Rows are points. A path goes straight from each point to the next, and from the last back to the first. The post is the endless flat space through its rows: a point in 2 columns, a line in 3, a plane in 4, and so on, so that a path can go around it. Count how often the path circles the post. Going back the other way cancels.
In the rows, 128 means zero.

Post, 2 rows:
[[147 122 149]
 [ 89  96  88]]
Path:
[[108  60 109]
 [145  82 107]
 [124  98 137]
 [ 69 103 163]
 [ 90 161  97]
 [125 124  65]
 [131  78  94]
 [100  82 108]
 [ 64 114 140]
 [ 53 147  68]
 [109 116  81]
 [131 176 143]
 [ 77 149 141]
 [135 150 112]
 [138  87  89]
 [139  80 128]
 [107 102 137]
 [ 84  67 125]]
Times around: 2

Post (7 x 8):
[[156 145 116  78 138 183 130 133]
 [180 148 132 152 161 138 158 156]
 [ 89  63 118 132 158 109 150  88]
 [144 146  73 150 137 129 162 119]
 [173 128 195 219  68  69 213  79]
 [138 129 122  66 145 156 168 157]
 [150 100  95  95 129 137 123 147]]
Path:
[[195 131 119 176 123 141 190 190]
 [168  91  75 147 198 155 157 133]
 [181 107 197  88 185 197 173 213]
 [145 130 136 218 106 141 125  98]
 [141 135 121 152 164  87 179 182]
 [121 105  95  96 165 139  85 126]
 [164 129 133 140  77 157  97 132]
 [174 131 150 177 158 150 155 159]
 [143  72 114  74 115 153 164 117]
 [222 127 122 120 120 115 160 131]
 [163 120 118  75 101 108 132  90]
 [136 123 141 132 105 113 128 102]
 [100 142 114 140 141 145 179 102]
 [137  95  60 135 136 132 136 142]
 [148  75  97 143 122 118 177 118]
 [169 155 102 192  66 134 185 141]
 [173 133 145 159 106 124 129 144]
 [138 129 173 142 173  88 135 146]
 [202 185  90 122 145 130 147 106]
 [161 136  85 153 146  75 168 156]
 [152 122 142 132 143 107 151 173]
 [129 111 152 131 107 119 143 190]
 [156  98  63 136  97 174 131 141]
 [198 115 125 117  97 165 177 113]
 [178 135 119 102 156 124 191 156]
 [148 135 128 158 150  89 144  93]
 [137 185 132 135 159 158 171 109]
 [ 92 163  49 153  73 113 199 101]]
Times around: 2

Post:
[[128 109 156 121 134 194  83  94  94 124 123 177]
 [174  63 161 101 132 192 115 110 149 180 182 164]
 [ 73 156 143  53 191 198 139  70 126  77 112 152]
 [179 148  96  82 143 110 124 120 126 107 142 164]
 [116 132 140 123  96 156  84  92 131 160 107  99]
 [ 89 133 125 119 168 113 130  73 115 128 160 144]
 [ 81 104 151 119 163 133 175 165  53 222 173  93]
 [122 119 184  80 119 201 133  76 100 120 145 158]
 [107 173 174 159 189  94  98 117 155 104 140  99]
 [140 136  88 132  76 175 169 148 128 169 168 120]
 [127 110 145 129 119 133 176 149 146 167 120 135]]
Path (15 x 12):
[[ 99  85 152 130 140 168 135 106 112 149 162 141]
 [ 97  97 129 118 127 147  80 102 130 178 148 130]
 [102 133 108 101  84 170 178 109 116 146 130 175]
 [104 122 166 108 169 192 155 137 177 167 126 119]
 [134 121 157  99 207 161  98  61 127 102 149 176]
 [148 104 227 156 156 165  84 147 111 156 149  99]
 [ 83 115 144  80 130 161 177 105 145  95 108 144]
 [156  97 148 106 161 103 143 126 114 109 208 129]
 [104  97 128 105 148 173 118 160 120 135 122 124]
 [ 73 138 111 150  95  84 105 176 106 171 107 117]
 [129 151 164 154 135 137 115 116 132 139 178 206]
 [145 127 170 147 182 188 112  89 131 115 149 200]
 [ 60  97 137 137 137 189 169  41 104 154 186 147]
 [172 139 174  95  92 231 122 116 112 149 173  96]
 [148 151 101 118  97 198 172 161  66 123 164 138]]
Times around: 2

Post, 17 rows:
[[146 116 135  60 146 147  73 127 144 177 171 179 130  78 114 132 130 144]
 [131 147 131 125 203 158 133 170 130 106 115 147  57 125 171 102  48 226]
 [110 116 157 146 145  90 105 162 178 134 129 178 143 147 100 184 126 102]
 [ 45 130 129 146 134 110  42 143 209 107 114 136  98 125 146 138 169 172]
 [ 91 135 191 155  93 150 117 169 166  96 141 114 154 128 139 155 142 150]
 [162 137 126 153 159 150  88 129  86 149 142 124  94 141 216 121 108 154]
 [118 151  93 124 120  91  76  68 172 138 144 180 158 161 157 123  57 151]
 [ 98  52 113 119 108 153 108  70 126  87 114 140 117 139  97 109 102  97]
 [117 104 142 158 133 136 141 102 161  75  87 200  90  61 150 177 102 128]
 [134 133 150 108 178 201 108 170 132  40 118 109 128 100 142  96 113 104]
 [148 156  88 113 178 133 196 151 140 138 147 121 150 144 100 126 144 152]
 [ 72 137 106 109 129 192 146 169 132 145 108  74 195 176 179  74  89 106]
 [146  76  94 169 116  63 191 132 144 167 149 138 160  88 102 122  99 138]
 [163  95 129 131 200 131 162 129  93 143  32 176 193 127  92 131 107 159]
 [176 133 129 119 134 121 115 100  70 134 121 188  81  81  98  48  88  99]
 [ 42 137 132 141 169  40 112 126 122  90  92 195 207 187 129  92 116 108]
 [121 111 121  94 145 104 130 112 163  93  89  79 132 143 160 162 121 110]]
Path, 31 rows:
[[120  93 121  82 171  94 152 109 130  55  89 134 182 103 159 137  63 134]
 [ 82  88 108 124 120 141 145 158 108  87 118 148 111 118 145  84 134 116]
 [ 89 162 174 121 155 137  25 163 133  71 117 153 153 196 191  73  77 131]
 [156  93 128 125 148 144 105  83 175  96 165 142  81 160  93 164  98  93]
 [ 99  96 150 113 165 179 183 112  95  78 134  61 133 125 177 147  85 135]
 [160 172  95 142 115 165 103 132 136 182 207 166 180  92  95 142 113  98]
 [ 73  89  90 134 165 107  98 154 118 143 135 181 154 138 124 111 122 150]
 [156 101  56 124 148  89 181 131 143  86 101 137 161 103  95  85 155 136]
 [102 177 119 130 220 136 126 166 193  99 108 162 156 135 166 120 165 150]
 [181 158 148 152 168 209 170 160 126 152 127 105 109 128 127 149 145 152]
 [131 173 134 123 162 180  84 145 153 119  91 113 190  88 165 127 128 162]
 [164 127 102 112  89 134  97 119 149 185  93 121 165  48  97 112  91 170]
 [121 113  67 138  93 112 163  96 134 145 115 152 132 150 119 104 131 180]
 [129 116  98 139 127 170 147 159 176 172  77 149 129 126 141 104  71  98]
 [108  84 128 169 108 150  86  64 169 124 136 146 125 106 160 117 101 112]
 [ 96  95  82 138 156 167 134  85 173 128 129 159  75  91 149 135  77 117]
 [110 162 138 144 115  94 125  97  77  70 138 164 187 107  98 130 158 118]
 [158 129  59 148 130 133  98  59 112  90 142 119 173 150 161 115 147 132]
 [ 96 101  80 137 174 117 121 147 154 115 123 149  69 161 169 139 126 100]
 [193  80 163  94 164 131 147 122 118  82  73 140 109 111  69 100 139 156]
 [133 118  68 134 175 102 158 142  71  75  80 107 151 154 200  67 115 229]
 [ 81 126  79 157 144 141 128 144 120  60 151 147 107 149  95 123 105 124]
 [ 77  87 116  71 181  90 118 135 136 105 105 101 161 120 117  87  64 152]
 [121 133 145 201 162 137 184 139 112  43 199 107 161 152 150  72  44  87]
 [ 98  90 171 121 150 159  81 150 167 103 112 147 109 107 155 144 139 106]
 [147  94 122 103 144 110  69 143 160  99 133 156  66  94 183 156 141 195]
 [151 104  61 146 154 112 121 153 131 101 138 106 118 164 121 158  94 149]
 [ 63  60 114 122 143 145  80 151 137 114 153 130 107 117 138 163  79 122]
 [122  71  77 143 152 170 156 109 143 149 120 105 128  40 136 124 143 126]
 [ 76 121 156 147 192 108 174 137 147 109  83 154 147 153  90  84 107 131]
 [137 162 176 153 183 103  60 118 107  94 110 199 153 119 148 169  97 136]]
Times around: 2

Post (17 x 18):
[[164 127 152 126 150 160  99 174 121  76  83 130 107 126 149 134 171  94]
 [133 114 140 184  94 147 123 128 129 150  97 137 100 132 130 130 152 128]
 [116 163 119 152 121 121 137 126 165 115 123 177 162 138 117 150 109 115]
 [ 88 160 130  82 112 137 151 108 136 178 184 141 182 183 119 136 147 100]
 [133 104 148 157 125 132  89 176  92 101 126 131  88 105  91 161 140 118]
 [ 97 129 173 164 156 112 148 138 107 155  81 169  92 103  87  84 158 106]
 [ 82 157 106  90 158 148 157  77 136 142 137 134 148 151 144 152 109 126]
 [131 102 127 165 147 116 108 168 136  98 123 120 119 142 106  99 188 143]
 [ 83 190 107  91 111 109 151 114 134 174 121 165 178 157 132 143 152 165]
 [134 134 114 183 128 110  97 115  89 125  75 127 126 111 101 100 164  95]
 [ 98 137 175 153 116 112 140 104 117  96  95 135 146 136 102 147 152 130]
 [114 168 114  56  92 111 136 119 180 124 153  98 128 176 144 102 107 152]
 [146 125 145 131 139 110 148 128 142 159 102 145 135 164  94 153 145 122]
 [ 77 158 130 101 137  79 134 146 162 149 121 121 141 208 164 128 129 117]
 [131 177 156 177 155 143 103 158 126 108  99  88  83 120  93 118 164 118]
 [150 109 167 196 149 110 150 152 115 127 108 117 124  72 126 121 154 109]
 [135 207 119  76 130 102 150  96 154 122 197 152 137 200 160 148 129 129]]
Path (31 x 18):
[[127 173 186 119 114 158 134 131 107 116 186  87 107 145  75 157 130 141]
 [154 184 135 169 167 143 139 150 166  64  80 125 129  75 185 133  98 146]
 [106 149 136  98 103 167  90 132 122 127 115 137 213 156 137  94 249 150]
 [121 179  98 126  64  52 109 174 191 178 228 128 133 155  85 116 129 172]
 [130  68  71 157 108 142  78 109 161  98 140 126 105 153  90 171 129 155]
 [118 200  99 129 186  74 160 103 166 130 146  79 113 179 155 105 170 180]
 [148 140 130  38 106 149 122 182 101  82 221 137  89 157 143 225  86 117]
 [ 40 185 146 171 130  62 126  94  38 143 126 183 127 118  92  89 156 121]
 [179 134 137 109 163  98  82 174 128  68 143 126 150 150 144 151 158 127]
 [ 89  95 144 101 120 133 146  87 144 180 144 145 109 166 143 143 120 130]
 [136  89 136 139 129 101 124 118 142  86 129 105 120 101 157 102 147  88]
 [ 84 143 162 124 148 111 157 136 108 104 109 154  99 115 143 206  94 112]
 [ 84 161 133 112 147 156 164 120 112 196 135 157 121 131  88 123 129  97]
 [139 159 186 106 147  91 177 119 127 148 176 157 131 171  83 151 103 136]
 [106 148 150 108 113 178 104 143 134 144  97 110 102 122 175 122 130 108]
 [135 123 151 123 124  67 112 110 159 138 104 220 116 219  70 132 200 175]
 [124 104  59 113  88 187  46 121 182  96  74 113  95 198 175 117 143 105]
 [122 130 103 137 155 116 147 120 115 104  73 110 155 103 146  95 195 154]
 [ 52 236 165 118  96 130 132 126 103  98  74  91 110 116  53  79 141 181]
 [107 118 150 164 139 138 148 118 158 112 135 155  79 140 119  85 111 140]
 [157 122  93 150 181 112 135 154 201 157 136  95 149 193 152 148 139 139]
 [ 72 145 208 120 181  55 138 134 120 146  85 148  65 134  38 183 131 147]
 [184 113 165 144 160 122 185 109 174  87 101 108 159 152 149 144 156  75]
 [108 186 123 129 137  83 140 126 173  62 110 103 169 195 117 134 107 118]
 [144 162 145 142 123 146 109 129  56 115 146 139 101 141 159 118 144  88]
 [118 138 123 152  81 132 108 100 145 132 118  95 143 167  97 136 155 198]
 [170 152 152  93 113 132 115 106  63  91 151 126 110  89  83 122 173 153]
 [ 20 104 152 173 207 101 125 111  92 177  83 128 115  68  75  32 153  96]
 [147 147 105 167 155 174 148 100 143 123 166 153 120  87 145 184 129  96]
 [130  81 101 136  75  80 145 135 138 125 133 148 100 128 108 110 135 144]
 [169 145 158 110 125 163 131 168 135 102 166 137  81 185 108 157 129  81]]
Times around: 5

Post:
[[158 148 179  86 159  23  67 112 151  54  39  55 115 157 148  55 162  94]
 [ 88  71 131 125  90 191 140 120 118 178 124 150 169 167 133 168 156 123]
 [179 132 124 180 152 155 163 157 118 133 112 116 128 145 104 124 113 115]
 [133 161 132 133 120  69 159 125 162 123 140  92  89 104 158  90 114  89]
 [129 104 103 186 133 193 115 160  75 177 153 136 118 115 109 130 166 122]
 [120 151 150  99 119 111  99  87 164  88 160  73 100 130 174  87  90 135]
 [117 128 128 149 142 140 130 128  88 158 110 170 162 134 118  88 130 151]
 [ 94 126 110 158 118 175 110 164 128 146  88 125 153 131 114 117 129 107]
 [118  83 151 157 122 161 116 145  97 170  70 140 127 119 107 158  92 131]
 [152 160 115 139 106 186 112 129  89 196 107 138 154 118 116 151 135 101]
 [ 91 117 156 124 147 170 103 127 108 161 156 147 166 140 142 145 107  98]
 [103 113 123 157 114 160 148 166  97 183 130  99 152 144  67 155 141 127]
 [ 98 112 112 114 141  99 131 112 195 100 162  83 164  94 181 115 124 151]
 [122 104 101 187 143 137 119 142 127 203 111 101 153 182 130 121 135 153]
 [121 106  81 112 137  64 148 125 130  99 152  59  97 135 183  72  85 145]
 [ 93 138 112 175 140 157 145  93  89 121 118 151 152 138 133 151 134 122]
 [130 150 137 163 120 149 135 170 110 154 104 172 139 149 122 168 137 135]]
Path (30 x 18):
[[ 89  75 120  94 154 129 158 118 160 126 147 157 163 126 138 135  95 151]
 [129 142 120 131 196 101 122 105  55 208 200 166 175 111 157 180  57 135]
 [154 112 104 148  71 109 157 120 132 190 147  85 151 176 158 142 196  96]
 [104 107  81 147 152 125 124  90  71 112 123  79 137 142 146   9 149 113]
 [ 94  95  86 115 142  93 103 132 126 157 142  23 162 184 148  77 184 190]
 [127 169 124 194 179 185 116 133 144 214 118 116 130  93  87 116  97 126]
 [126  78  87 111  90 107 167 115 143 145  67 132 148 174 126 140 106 129]
 [102 105  94 191 110 147  32 153 104 161 148 137 138  85 143 142 190 174]
 [119 108 165 171 102 116 130 119 104 159  71  90 135 164 110 153  76 160]
 [ 79 175 168 174 129 145 162 119 151 134  76 130 148 118 121 125 103 103]
 [128 157  42 139 157  95 164 141  76 131 124  58  60  81  97  20 118 116]
 [ 87  54 111 148 166 129 103 207 165 148 101 127 165 156  97 143 117 136]
 [ 89  59 107 189 132 175  89 121 112 177 176  76 150 188 110 132 151 101]
 [125 117 201 165 131 123  94 118  98 104 103 123 114 211 157 149 127 108]
 [156 100 168 119 118 151 152 171 123 169 100 114 123  89 113 100 106 140]
 [125 126 118 163 147 188 138  77  79 180 122 119 105 101 124 118 150  97]
 [127 106 130 127 117 115 134 161 170 169  78 136 110 148 114 162  94 132]
 [ 92 131 163 125 177 111 117  84 134  71  75 126 220 176 118 116  76 154]
 [ 75 105  92 160 136  63 116  64 128 114  32  39 163 204 152 106 107 139]
 [130 114 170 129 163 134  68 177 123  98 128  85 178 114 143 128 182 131]
 [131 135 135 117 108  83  96 145 140 147  69  65 151 153 124  95  39 127]
 [141 209 118 179 177 115  99 138 201 143 135  83 194 134 119  52 100 137]
 [ 71 106 143 176  83 134 129 104  98 127 163  83  69  45 145 131 103 112]
 [102 105  85 166 133 107 180 124 126 143 141  71 116 138 176  21 114 129]
 [111 113 121 207 118 189 166 177 152 167 127 135 115 142 116 200 152 136]
 [147 102 138 149 193 127 134  67 141 151 147 112 127 162 153  79 101  90]
 [ 60 113 156 169 145  98 139  86  95  49 107 207 163 141 118 124 117 144]
 [159 193 129 160 126 139 127 163  88 135 161 126 182 153 118 154 140  91]
 [143 191 132 154 111  77 148 154 108 134  68  94 109  97 135  82 136  88]
 [ 87 128  95 166 126 168 112 143  62 214 128  89  83 213 122  98 161  81]]
Times around: 5

Post:
[[172  83 138  79 156 106 154 172 139  96 156  74 126 125 105 120 119 112]
 [137 153 105  78 179 116 155 150 166 107 148 111 131 110 100 136 157 116]
 [124 122 103 109 133 132 171 194 148  75 148 117 140 144 130  90 104 132]
 [160 143 101  99 139 114 102 160 141 100 191 144 143 147 106  80 111  93]
 [135 134 121 147 145 153  96 104 100 148 122 109  92 159 113  63 129 161]
 [ 89  99 123 144  93 159 100 117 136 151  80 152 179 116 101 189 165 147]
 [115 127 119 111 170 135 104 186 161 147 181 104 124 133 121  77  88  87]
 [129 127 123 115  96 121 108 125 142 139  64 169 131 127 128 160 123 101]
 [ 91 107 136 130  90 146  81 132 184 158  78 163 158 169 126 127 146 133]
 [126 158 164 137  91 136 119 106 125 130 161 107 128 131 133 120 105 153]
 [103 114  78 139 157 134  99 101 139 122 162  91 128 167 145 129 126 172]
 [119 153 131 147 179 136  99 106 122 132 136  98 160 154 112 101  80 147]
 [131 129 134 141 157  98  98 124 112 140 163 160 136 117 149  69 111 128]
 [101 108 130 157 154 139 147  92 142 129 136 114 135 151 113 112 127 116]
 [ 79 119 154 138 110 151 120 106 153 123  96 185 126 115 101 138 114 154]
 [147 110 148 167  95 181  99 101 168 154  71 173 143 123 134 151 135 142]
 [135 142 134 136 170 115 142 110 115 161 159 135 112 171 120 103  97 156]]
Path (26 x 18):
[[157 118 135 143 154 121  97 136 129 166 114 135 104 108 111  98 132 143]
 [ 95 139 119 140 154 112 100  74 160 164 149 186 141 143 153 105  89 143]
 [107 193 116 103 139 149 104  62 146 134 135 152 127 134 113 108 181 130]
 [127 101 130 116 105 188 135 157 162  91 133  90 147 174  99  96  78 108]
 [165 127 143 145 155 191 122 122  88 147 146  67 122 133  91 133 118 132]
 [155 129 131 144 145  83  70 138  69 113 122 130 170 113 124 127  76 131]
 [104  94 122 171  92  91 130 152 110  68 110 166 154  79 126 107 101 120]
 [152 129  79 147 109 132  94 163 136 138 115 136 147 130 116 120 117 142]
 [199 163  99 141 114 140  77  92 100 162 145 113 145  84 105 148 131 142]
 [103 103 104 135 138 133 100  83 163 132 164 138 160 140 146 109 101 118]
 [146 132 146  95 136 151  42  88 151 176 156  86 105 149 117 144 160 157]
 [ 60  99 182 105  73 114 114 155 144 153 105 141 139 174  93 158 120 125]
 [165 137 149  86 134  47 144 158 196  94 168 141 147 128 138 127  81  76]
 [152 147 155  95 122 131 159 128 163 183 125 137 136 128  91 156 126 127]
 [174 106 101 164 151 150 116 141 112 138  99 145 156 112 102 102 106 110]
 [ 95  69 178 107 146 115 178 150 221 138 138 129  52 158  98  13  99  92]
 [165 167 145 125  89 141 115 105 128 213 156 133 159 199 130 152 115 120]
 [120 124 132 126 146 148 118 125 110 155 105 198 132 153 139  94 135 120]
 [ 86 121 139 154 165 186 166 171 188 144 119 134 109 162  92 108 117 108]
 [143 120 136 163 116 147 113 123 153 137  85  77 188  98 126 152 180 154]
 [167 130 205 100 105 143 132 175  82 158  39  69 111 109   7  84 131  87]
 [122 123 111 142 127 128 142 105  68 125 106 151 155 167  87  89  81 167]
 [ 51 145 109 102 114 102  83  65  84 171 170 215  84 190 117  85 136 178]
 [117 113 115 121 165 143  77 137 117 131 162  77 123 168 129  80 109 135]
 [ 61 136 111 130 170 102  95  77 143  59 148 150 121 129 179 109  95 110]
 [160 142 124 147  87 110 104 125  88 107 131  89 147 134 101 179 150 175]]
Times around: 4
